Each row of a before or after table is a point. One or more steps were done to the points. Then noise was added and the rows were shuffled. The steps act on how far a point lies along the listed directions, d1 being the first. What was done? A step turns or swaps two directions, mirrors them in a line or flattens them onto one, adds a multiple of one to another, or multiplies one. Angles are multiples of 10 degrees, from the lower direction toward the higher: turns from -170 to 170, lines from 10 to 170 but not 90. Use the fewest steps. Two steps may share a direction if one is a turn and the other turns, adds or multiplies; they go together, in the order done. Otherwise the lowest direction goes first.

Directions:
(1): [-36  46]
(2): [-46 -36]
Before (8 x 2):
[[ -3 -18]
 [ -8  43]
 [ 15 -17]
 [-15  21]
 [ 32  18]
 [ 51   9]
 [ 39  16]
 [-18  33]]
After (8 x 2):
[[ 34  44]
 [  8  -5]
 [-24 -25]
 [ 80  56]
 [ -4  10]
 [  3  20]
 [ 97  63]
 [ 74  55]]
Steps: multiply d1 by 0.4; multiply d2 by 2.5

Directions:
(1): [ 22  18   2  30 -76  52]
(2): [ 16   5  -1 -91 -38 -11]
(3): [-69  37 -52   5 -28 -24]
(4): [ 40  49  24  24 -15 -70]
(5): [ 55  12 -80   1  23   8]
Before (8 x 6):
[[ 13   9  -2   0 -17  -1]
 [-23  -1   5  -2   3  10]
 [  3   2  10  -9  -3  -8]
 [-57  23 -13  14 -41  -2]
 [-17  -6   4 -15 -10  11]
 [-16   4  -6   5  -2   6]
 [  4   2 -12 -13  -8   4]
 [-28 -12  11  22 -27  12]]
After (8 x 6):
[[  7   2   6  -9  -9   1]
 [-20  -6   2  -7 -10  14]
 [ -7  -3 -11 -18   5  -2]
 [ -2   1   5 -15   3 -16]
 [-22   7  -9   7  -2   0]
 [-96  33 -27   9 -33 -28]
 [-43 -11  14  19 -13  -7]
 [-21   5  -2   8  -6  15]]
Steps: mirror d1 and d5 in the line at 110 degrees; turn d2 and d4 by -20 degrees; multiply d3 by 1.6

Directions:
(1): [ -9  11   1  -8  18  10  -9 -32  95]
(2): [ 15  28  34 -59  32  36  22 -39 -28]
(3): [ 30  19  40  18  -3 -37 -70 -34 -12]
Before (12 x 9):
[[-18  11   2 -26  22  14  16  -5 -14]
 [  2 -19 -25  41 -41 -28 -13  29 -54]
 [-11   8   4  -8  11  12  12 -14  16]
 [  2 -19  18  74 -52 -67 -46  35 -22]
 [ -3 -22 -35  59 -40 -47 -31  36  -4]
 [-15   4 -20 -21  18  17  28  21  11]
 [-10 -11 -12  -3  11  20  23   8   8]
 [ -2  -8   0 -22  24  27   9 -21  22]
 [ -7   4   7 -19  11  15  27  11   7]
 [ 29  20  32  38 -24 -39 -25   9 -34]
 [  6  12  19  27 -17 -33 -58   2 -30]
 [ -2 -11   9 -18  35  17  11  -2   1]]
After (12 x 9):
[[ -5  -3   8   4   0   4   6   2 -29]
 [ -8  16  13   6  -5  -5 -35 -10  34]
 [-13  -9  10  47 -23 -34 -27   3  96]
 [ -9  -5 -39  38 -21 -24 -28   5  78]
 [  5 -12   9 -16  29  10  10   6 -18]
 [ 14  31  25  19  -2 -12   0 -11  47]
 [ -7   0 -17  10  -5   1 -15 -29  85]
 [ -7  10 -10 -10  10   4  12  16  -4]
 [ -1  -4  -3   4   4   9   8   6  -5]
 [-17  13   7 -21  23   9   8  -7 -17]
 [ -2  -1  13 -10   4   6  17  17 -10]
 [  0 -20  -3  -9   3   8   6   3 -45]]
Steps: mirror d1 and d2 in the line at 100 degrees; multiply d3 by 0.4

Directions:
(1): [ 15 -85 -38  42  31  48 -21 -61 -55   4 -38  30  -2   8]
(2): [ 74  48 -31   2  65 -44 -24 -24 -14  23 -18 -55 -57 -18]
Before (10 x 14):
[[ 15 -47 -18  27  40  20 -42 -48 -45   5 -34  20  -8  -7]
 [  5  54  35  -5 -12 -27  -3  36  38   7 -10 -27  -1   7]
 [-25 -50   0  19 -36  38  18  -8 -14 -15  -6  40  30   0]
 [-30 -95   5  23 -17  67 -12 -11 -33  -2 -18  76  48   8]
 [ 21  12  14  -7   3 -15  28  30   8  -1   3  -9  -1   0]
 [-24  79  44 -65 -68 -27  13  61  44 -16  28  -1   8   6]
 [-10  -7  -5   4  23  10  -9 -16  -6  -3 -20  21 -10  -5]
 [-18  49  16 -12 -12 -21  -7  11  10   0  17 -24  -5  -3]
 [  1  36  -6   4   8 -26   6  13   7 -21  20  -6  -6  -7]
 [ 21  -5 -11   7  48  -9 -14 -30 -22  -3 -25   3 -45  -8]]
After (10 x 14):
[[-30  70  47 -64 -78 -21  11  62  44 -22  26   7  13  12]
 [ 85  39 -25  -1  68 -39 -42 -16 -22  36 -28 -37 -45 -31]
 [ 25 -37 -20  24  52  11 -42 -41 -45   8 -39  14 -18 -13]
 [  5  -6  18 -10 -14  -1  37  31   4  -7   2   8  13   2]
 [-13 -49  -1  17  20  19  -9 -28 -35 -13 -21  36 -16   1]
 [-32  15  41   4 -39   5   3  37  32  -2  -7  13  28  17]
 [  1   0  -7   1  25   4  -6 -18  -4   1 -21  20 -14  -6]
 [-27   7   3   8 -11  -2  12  16   8 -34  21  22  16  -4]
 [ 50  38 -20   7  26 -38   1  -9  -7  12 -11 -39 -29 -30]
 [-48  12  23  -9 -32   7  -1  12  10 -11  20   5  18   3]]
Steps: mirror d1 and d2 in the line at 20 degrees

Directions:
(1): [-18  23   5  -9  25  19  10 -14 -17 -52 -12  15   1  -4 -13  20 -95  14
 -18  31 -32  60  -8 -13]
(2): [ -4 -26   1  68 -69   4   7  -4 -40   0 -16 -18   5   6 -33   4 -34 -52
 -35 -28  14   8  23  37]
(3): [  6 -35  -5 -24   3  62 -38 -58 -35  14  -3  31  19  26  41  -2 -15  11
  32 -48  38  17 -20  14]
(4): [-13  26 -25  28 -36  86 -13  22  10 -48 -19   9  -6  45   9   2  31  14
   1  32  -9 -31  28 -32]
Before (12 x 24):
[[  7  14   7 -14  22 -53  14   9 -14  -7  15   3  13 -27 -28  13 -36  -5
  -11  17 -28  15   0   5]
 [  3   8 -18   4  -9  43 -21   0  -1  -4 -13   8   7  26   7   2  44  -7
   10   0  17 -29  23   4]
 [-16 -25   1  23 -21  29   5 -37 -33   0 -10   0   4  17  -3  28 -46 -10
   -6 -30  10  41 -14  16]
 [  9  -1 -11   0 -17  80 -37 -27 -10  -6  -3  23   7  57  44 -11  29  10
   30 -16  22 -14  11  -6]
 [ 12  -6 -13 -60  53  66 -30 -39   0 -12  11  38   5  17  29   9  -8  31
   28   9 -12  20  -9 -24]
 [-18   6 -20  16  -5  69  -9  -9  -4 -10 -28  17   5  22  25  -3  14  13
   25   2  10  -3   9  -9]
 [ -1  36 -10  30 -14 -12  28  24  -5 -43  -5 -11   2  -3 -48   2 -64 -18
  -37  16 -38  28  11   2]
 [-12  -8  -6  22 -34  16  -2  13  -3  17   7  -2   1  25   1 -23  38  -1
   -1  -5  25 -33  22  10]
 [-11   7  31  33  -4 -71  29   5 -22   4  -1 -21   0 -51 -56   4 -73 -37
  -57   1 -24  42  -1  27]
 [-15  20  -1  -7  12  41  -4 -20   5 -36 -11  17   8  22  10   6 -10  13
    4   7 -14  19   9 -13]
 [-11   0  -9  19 -22  36  -9 -33 -37 -37 -14  32  14  26   0  19 -72 -13
  -20 -16  -4  31   2   8]
 [  0  18   3  25 -30  -9   2  12  -1  -5  16  -8  13   9   0  -9  19 -17
    6   7  18 -22  27   1]]
After (12 x 24):
[[-17  -5 -16  16 -30  47 -13   8  -5  -1  -3   9   8  37   8 -17  40  14
    5   5  22 -34  25  -3]
 [-28  26 -27  67 -56  97  -4  28  -4 -39 -42   2  -4  43   2   2  25  -3
   -5  29  -3 -22  40 -18]
 [ 15  -3  14 -54  54 -78   4 -17 -17  24  27  11  22 -42 -10   7 -31  10
    7  -5 -15  23 -20  14]
 [ -4  19   3   0  -6  28 -17   0   0 -11  15  15  18  23  23  -8  22   5
   29  16  21 -23  23 -15]
 [ -5  24 -24  82 -90  88 -12  24  -4 -43 -25  -8 -10  69  -3  -5  25 -19
  -21  21  -6 -32  56  -6]
 [  7  23 -17 -49  44  33 -11 -17  -1 -27  12  23  16  15  14 -10 -33  33
   29  -4 -11  22 -29 -14]
 [ -9 -30   3  19 -17  22   1 -44 -33  12 -10   2   7  15   0  30 -39 -14
   -8 -37  21  41 -15  14]
 [  9 -25  44 -80  96 -65 -11 -65 -21  62  24  27  22 -58  24  -8 -57  18
   22 -45  11  66 -64  28]
 [  1  11 -13  53 -39  10  21  35  -3 -32  -8 -20  -9  -3 -51  11 -15 -43
  -53  35 -41  -2  50   0]
 [-20  28  -8  39 -24  45   5   5  13 -51 -21   5   3  27  -9   9   0  -6
  -17  21 -17   0  36 -14]
 [ -7  -1 -14  19 -31  47 -12 -35 -37 -34 -14  34  16  39   6  15 -54  -8
  -15 -16   1  21   7  -1]
 [ -6  19 -16  31 -37  73 -13  22  -1 -26 -27   3   6  41  -4   7  43  -7
   -4  18   5 -37  41  -4]]
Steps: multiply d1 by 0.7; swap d2 and d3; multiply d4 by 2

Directions:
(1): [-38  14 -59  34   9  45  58  -9  42 -56   9 -58  -3  13   5   9 -51  21
  22  41 -23  15 -50  -1  48  15 -41  17  12  32  -4 -39  39 -38  12 -24
  25   8 -61 -31   9  -6 -15 -29 -52   1 -31  11]
(2): [-19  51  10  -3  -4  14  64  -6  13  52  35  26  32  33 -62 -37  27 -30
  27  -3  -1   5   5 -24 -21 -39  11 -32  41 -10  24 -39  44   4 -52 -18
   8 -30   4  -8  -2  -9 -31  18  48 -39 -95 -18]
(3): [  8  -3 -66  34 -65  26  -2 -79  40 -19 -41  24 -53 -18   0 -44   3   8
  43 -36  -5  43 -14  36 -46 -47 -11  -5 -21   8  29  38 -14  36  10  28
  37 -15  22 -18 -32  55  16  -6   1 -14 -10 -28]
(4): [ 58  -7  40 -26  14   3 -11  -2 -11  19  -4  15 -23  31  29 -16  11  40
  38  57 -44  23 -15 -26 -29  -6  -8  23  -6 -47  -8  28  32 -21   8  93
  11  21 -65  22  -1  27 -60 -45  17 -46 -11  48]
(5): [ 15  -8   5 -26  33  43  19  27 -33   4   2  -4 -24  80 -34  23 -66  60
   6 -60  56 -19  10  21 -34   1 -43   8  -4  -9  55   9 -31 -12 -15  -3
  62   3 -18  38  38 -13   1  -1   1 -22  23 -62]
Before (8 x 48):
[[ 11 -31 -62  30  15  21  -6  11  12 -42  -4 -47 -46  12  -3  19 -69  51
    1  18  11  -7 -38  25  44  42 -49  18  -4  23   3  10  -8 -21  14 -20
   30  26 -36   1  12 -12  11 -10 -74  30  38 -20]
 [ 10  -5 -51  26 -18  66  14 -29  49 -30 -14 -30 -52  27  26  -3 -60  47
   58  16 -33  46 -57   2   2  -6 -51  12  -2 -14  10   9  18  -5  29  36
   46  22 -44  -9   3  22 -12 -65  -7 -14 -13  -2]
 [  8   7   0  -3  12  34  44  23  20 -19   7 -29  18  32  -5  28 -52  42
   20  28  -3  -8 -25 -32  16  24 -38  47  15  10 -10  -8  22 -33  -6   9
   13  29 -84 -17  24 -23 -39 -36  -6 -13   2  13]
 [ 59  19  66 -24 -19 -43 -10 -27 -44  89  -7  91  -3 -11 -38 -71  85 -46
    4 -52  38   6  47 -11 -70 -48  58 -30  10 -32  38  34 -10  77 -39  48
  -14 -30  68  26 -28   8   3  39  95 -24 -76 -18]
 [-52   8 -28  27  -5  41  69  -8  31   4  11 -26  -4  57 -52 -38 -72   8
   22   8  22   4 -11   1  18 -28 -24   5  21  26  27 -37  13 -13  -4 -35
   59 -14 -18 -27  11  -7 -11  -5 -15 -10 -51 -31]
 [-43 -17 -17  28  -3  -1 -13   6  27 -45 -22 -54  27 -74  51  23  27 -11
   -7  84 -67  11 -25 -22  74  28 -14  22   1  35 -52 -15  17 -27  41  34
  -40  14 -43 -39 -15  -7   1 -21 -61  24 -13  59]
 [ 61 -27  33 -51 -15 -24 -64  19 -42  29 -17  54 -41   2  11 -18  13  16
   15 -43   5   5  19  10 -58   4 -10  -4 -31 -37   4  42 -30  17  14  82
   -5   0   8  42   6  18   3  -6  27 -21  39  -9]
 [ -7  -9 -56  24 -18   4  12 -35  28 -57 -32 -36 -20 -39  55  10 -63  22
   26  20 -40  24 -61  23  25  15  -5  13 -16  32 -44  10  19 -22  57   7
   -4  18 -55 -18  -8  19   9 -25 -45  -1  41  42]]
After (8 x 48):
[[-37 -16 -31  43 -66 -15  -9 -54  40   9 -24  17 -14 -33 -18 -60   1 -42
   -1 -11  14  17  13  21   2 -43  31 -11  -9  29  -1  11 -27  43  20 -22
   10 -21  65 -42 -35  28  34  19   0  26  -9 -15]
 [ 54 -32 -48  31 -43 -17 -49 -48  28  -1 -30  15 -66 -37  20 -39  18  16
   31  39 -37  30 -28  15  -5  -1  -3   7 -14 -10 -15  56   6  20  17  57
    1  18  -5  -1 -38  42  -7 -14 -24   8  18  18]
 [-16  25  86 -31  81 -43  35  86 -72  45  53 -11  74  11 -43  26  13 -49
  -70 -15  66 -65  36 -36  55  46  36 -13  42  18   2 -62   3   6 -36 -72
  -45  -7  28  21  34 -96  17  47  28  34 -51  -6]
 [ 34   3   5   5 -56  10 -31 -43  28  50 -19  52 -32 -14   2 -46  36 -15
   48 -20 -27  44  -4  -7 -49 -46  16 -30   1 -45  10  37   1  50   1  55
    0  -8  40   3 -30  36  -2 -22  71 -21 -30  -8]
 [ 17  11  65 -54  29 -39 -10  69 -33  43  42  20  33  -1   3  -4  30 -24
   -1  40 -30 -11   3 -43  13  35   4 -12  20 -28 -41 -33  41 -24  -8  38
  -52   0 -33  18  19 -29 -34  -7  24 -19 -25  43]
 [  7  19 -42  31 -64  26  34 -57  62  -9 -20  16  -4 -19 -12 -30   6   1
   49   7 -22  31 -26 -16 -23 -32  -8  19   7  14  -4  16  21  21 -11  24
    9  -1 -25 -48 -26  27 -21 -19  21 -19 -35   4]
 [ 52  -7  -8 -18 -28   3  -8 -48 -10  16 -42  38 -46   6  22 -23 -33  42
   52 -37 -14  28 -20  27 -71 -33   5  -4 -20 -24   3  57  -8  14  25  67
   26   3 -30  25 -13  45  -5 -13  29 -53  34   3]
 [ 13 -22 -28  -4  -8  69  10 -17  -4 -12 -44  -7 -48  46 -11   2 -36  79
   46 -32   7  21  -7  23 -45 -25 -70  20 -15   0  59  38 -30  -5   9  83
   79   0 -47  19  11  23  -7 -24 -19 -44 -10 -48]]
Steps: turn d1 and d3 by 90 degrees; turn d2 and d4 by -60 degrees; multiply d5 by -1

Directions:
(1): [ 24  -3 -13  11 -26 -14  21  -4 -59 -32 -13   1 -27  -1 -15  20   0 -33
  39  14  30 -52  21  12  -3 -49 -27 -35  19  13  11   4  13   3 -62 -38
  73 -50  -6 -15 -26 -37 -14  -9 -22  -7   6 -36  -7 -59 -18 -17   8 -82
  16  19 -52   5 -13 -52   2   8  15 -29]
(2): [ 34  -9   8  95  19 -11  56   2  -2  68  -5 -19  15   6   1   1  27  26
 -28  38 -46  -1   9  11  24  35  12 -16 -20  44  16 -18  45  14  41 -75
   8  21 -34   8 -42  28 -34 -18  28  -6   1  -3  26  44 -12   1   5 -22
  -5  12   1   4  11 -66  -3  43  -4  -2]
(3): [-43 -18  35  11  25  18 -20 -20 -46  26  51  49  30  24   9  -4  17   2
  -9 -34  41  22 -28 -20 -54 -24  28  16   3 -56 -11 -42  22   4  22  -1
  64 -18  -4 -55  35  83   1 -22  -1   4  -8  23  -1  11  19  24  36 -33
  20  16  -6  29  -4 -38  10 -12 -50 -12]
Before (13 x 64):
[[ 12   5 -11   9  -4  -9  19   3   4  -1 -18 -14 -10  -6 -11   1  -3  -2
    3  11 -21 -20   3   5  17   3 -11  -2  -1  10   3   8   0  -6   1  -8
   -8   3   0  13 -11 -20   3   0   8  -3   1  -8   6  -2  -6   1  -6   6
    2   2  -1 -15   3  -6  -1  11  11   6]
 [ 12  -2   6  44  18  -2  16   5  31  46   0 -16  19   8  14  -8  10  28
  -25  16 -41   9   1  -1  29  47  16   2 -13  20  -1  -5  23   5  37 -33
  -31  36 -13  16 -18  29 -18 -10  23   1  -6  13  15  53   2   3   3  23
   -7 -10  27  -7   7 -13  -8  23  -3  14]
 [ -9   1   4  11  10  -2   2  -2   0  12  19  -3   1   9   2  -3   7  -4
  -10   0  -6   1  -2 -15 -10   2   3   1  -4   8  -3  -9  14   2   4 -11
   -1   0 -13  -9  -2  13   2  -2  -4   1   8   7   4   9   3  -5   8  10
    1  10   1   4   7   2  -5   5   1   3]
 [-18  -4  10  13  11  -3   0   2  -6  28  16   2  14   8   2  -3   8   5
  -18  -4  -5   7  -2  -7  -4  10   5  -1   1 -14  -8  -7  -2   3  15  -7
    4   1 -15  -7   9  14   2   1   6  -4   0   3   3  27   2   9   5  -1
   -7  10  13   5   2 -20   3   5 -16  -1]
 [ 27   7  -6  35  18   2  34   8  38  44 -15 -31  -1 -14   6  -6   4  24
  -21  31 -52  23  13  -3  36  51   2  -6 -21  40  15   6   4  10  33 -19
  -59  44 -20  43 -16   6   1 -14  26  -2   2  16  17  42  -1   1 -13  41
  -11 -20  21 -14  24  -4 -10  32  12  20]
 [ -9  -4  -2  15  -9   3  -3 -15 -35  -3  11  13  -1   9   3   8   2 -16
    6  -5  32 -14   0   3 -10 -34   4 -18   5 -15  -3  -3  14   7   0 -15
   45 -25   3 -37   1  17  -7 -11 -12  -1   3   3  -5 -13   6   8  21 -32
   11   6 -16  17   4 -27   5   0 -16 -25]
 [-14  -3   5  12   6   6  11   1 -19  19   7   1   7   9  11  14  10   3
   -1  -1   5   7  -9  -5 -11  -4  11 -10 -11 -10  -2 -12   8   4   4 -11
   34 -12  -1 -13   6  21   1  -9  -4   2  -6   0   4  10  10   2  13 -18
    8   9  -5   5   0 -25   0   1  -9  -7]
 [ 15   0 -11  21 -10  -3  24  11  -6   8 -18 -10  -7  -2   1   4  -9  -5
   -4   9 -12  -5   5   5  12   4 -14 -21   7  24  -2   1  10  -1  -1 -38
   18  -6   2   3 -27  -9  -9   1  -1  -5  13 -13   8  -6 -16 -11   2 -22
   -7   7  -6  -1   6 -12 -10  21  14  -7]
 [  5 -17  -7  27  -2  -6  14  -5 -16   4  14   3  -7   7   0   5   7  -2
    5   8   8 -16  -1  -2 -11  -9   2  -8  -5  11  -1 -11   5  -4  -3 -27
   31  -9  -5   0 -17   7 -18  -3   2   3   3  -4   0  -9   1   2  15 -31
    2  16 -10  -4   1 -33  -5   7  -8 -16]
 [-31  -6  31 -21   0  17 -29 -12 -37  -4  31  29  18  18   1   1   7  -4
   11 -29  41   2 -22 -14 -36 -22  15  20   7 -42  -7 -10  -8 -13   1  21
   31 -21   2 -29  20  38   7  -6  -6  18 -17  17  -6 -14   0  11  16 -16
   15   0  -8  16  -8 -17   5 -16 -27  -9]
 [ 13   3  -7  23   9  -4  21  13  36  33  -9 -26   1  -1 -11   4   1  25
  -14   8 -40  18   4   7  19  36   9  -1 -11  27   3   0   1   9  39  -9
  -43  32 -10  21 -19 -14  -5  12  17  -5   6  10  11  28  -1  -6 -16  24
   -5 -12  16  -3  10   3  -9  18  15  11]
 [-10  -2  19  32  23   5  -2  -3  -1  20  14  11   8   7   8  -6   7   4
  -20  -2  -1  22 -18 -11 -20  10  21   6  -2  -5  -1  -3  15  -4  31   0
    2  19  -3  -8   7  43  -5  -9   3   3  -3   9  10  24  10   8  12   7
    9  11  10  10   0  -7   5   9 -22  -2]
 [-20  -8  15  -3   3   8 -10  -6 -26   2  18  27   4  15  -5  10  -2  -2
   -4 -12  29   0 -12 -11 -26 -10   1  -9  -1 -27  -4 -24  10   3 -11  -1
   30 -13  -2 -24  13  24  -6  -9  -3   1   1  10   4  -1  14   8  11 -28
   18  11  -6  16  -8 -13   6   7 -12  -6]]
After (13 x 64):
[[  5  -8  11  62  28  -1  34   7  15  67  12 -11  21  13  -7   4  17  37
  -28   6 -37  28  -5   3   4  39  27   1 -14  16   5 -24  27  15  63 -37
  -11  31 -22  -2 -19  33 -17  -4  28  -6   5  17  20  49   3   4   2   2
    2   1  15  12  12 -37  -6  28  -7   5]
 [-33  10   7 -94 -25  14 -60  -4 -12 -67  10  18  -8   3  -4   5 -22 -26
   35 -40  54 -11 -15 -12 -27 -33  -9  21  20 -42 -13  23 -52 -24 -40  75
   -7 -27  30  -6  33 -26  34  18 -26  22 -13   6 -26 -51   0  -2  -6  16
    8 -17  -5  -2 -15  51   3 -41   0  -2]
 [-10 -11  23  52  30   9   6  -6   8  62  27   9  35  20  20  -9  20  28
  -31  -1 -20  21 -13 -11   2  35  31   9 -10  -9  -6 -27  34   8  49 -36
    4  25 -13 -12  -1  72 -20 -21  22   2  -8  25  17  59  11  17  21   6
    3  -1  24   9   6 -33  -5  18 -30   8]
 [-27   3   1 -25  -2  10 -12   2 -14  -9   8   7   0   5  12  15  -4 -10
   11 -14  22   8 -12  -7 -21 -17   7  -4  -3 -27  -9  -4 -11  -1 -13  19
   29 -20  14 -14  22   8  15  -2 -14   3  -5   1  -5  -8  14  -2  11 -10
   10   4  -6   3  -2   1   1 -15  -6  -8]
 [ -8 -16  -5   7  -2  -1  -2 -10 -21  -8  21  14  -6  10  -1   4   4  -8
   10  -5  25 -12  -7  -7 -22 -21   2  -2  -2  -6  -9 -13  -1  -8  -9 -11
   37 -18   4  -5  -3   9 -11   0  -6   6   1  -1  -7 -18   6   3  19 -30
    7  17 -10   1  -2 -23  -3  -4 -12 -16]
 [-15   1   4  -3   9   0  -8  -3  -2   4  22   0  -1   9   3   0   3  -9
   -8  -9   4   3  -4 -18 -16  -4   4   3  -1  -2  -3  -9   9  -2  -2   1
    0  -4  -8 -13   5  11   7  -3  -7   5   6   9   1   2   6  -4  10  12
    2   7   0   4   5  12  -2  -2  -1   0]
 [ 14  -1  -3  40   7  -8  32   1  -6  25  -9 -10   1   0 -10   2   9   6
   -8  12 -26 -16  -2   5  14   9  -4  -5  -8   8   6  -5  18   1  17 -31
    8   6 -11   3 -17   7  -8 -12  17  -2   3  -5  15  12  -6   6   0  -7
    5   7  -3  -7   6 -35   1  23   0   1]
 [ 14  -8  20  83  43  10  46  -5   7  92  16  -8  26   7  14  -7  28  36
  -39  26 -46  37   0 -11  13  51  26  -5 -27  21  15 -27  39  20  66 -53
  -12  43 -38  12 -10  74 -14 -37  40  -1  -5  29  30  68   5  16  12  10
    0  -2  16   7  25 -59  -5  43 -21  12]
 [  9  -7   0  38   1  -1  26   6 -20  26  -5   1   4   5   3   3   1   1
  -12   7  -8   1  -2   3   0   4  -5 -18   5  15  -2 -14  23   3  12 -49
   37  -6  -5 -11 -24  19 -15  -8   4  -6  12  -8  10   3 -12  -6  13 -35
   -3  12  -8   8   9 -33  -8  24  -2  -9]
 [-29  -2   9 -12   7   2 -15   0  -6   7  20  11  10   8   2  -4   0  -3
  -11 -18   8   8  -6 -12 -15   0   3   4   8 -28 -13  -3 -16  -4   5  15
    4  -5  -5 -10  22  10  12   5  -2  -1   0   5  -5  13   9   8   4   5
   -5   7  15   7  -2  -1   4  -8 -16  -2]
 [-28   2   2 -59 -14   8 -37  -4 -14 -44   8  27 -11   5  -7  12 -21 -16
   12 -25  44  -3 -10 -10 -27 -23 -12  -3  11 -37  -9  -3 -21  -7 -40  41
    9 -20  17 -15  26 -14  12   5 -18   3   2   6 -11 -28  18   1   0  -6
   16   1  -5   8 -14  31   4 -13   4   0]
 [-25  -1  17  -8  18  11 -27  -4   0  -8  16  19   5   4   8  -9  -6  -6
   -6 -20  21  23 -23 -16 -32  -6  15  14   5 -24  -6   3  -5 -11  13  30
    0   8  13 -11  26  32   8   0 -10   8  -6  11   0   5  15   9  12  19
   12   4   8   7  -4  21  10 -10 -23  -2]
 [-17   3 -11 -33 -22   5 -26 -13 -27 -39   5  16 -14   0   1   9 -14 -28
   20 -19  46 -18   0   3 -15 -49  -8 -13  13 -26  -8  16 -10   0 -23  22
   31 -32  20 -30  15 -11   8   0 -26   1   4   0 -17 -35   7   4  11 -17
   10  -3 -16  11   0  14   3 -19  -6 -22]]
Steps: turn d2 and d3 by 60 degrees; multiply d2 by 1.6
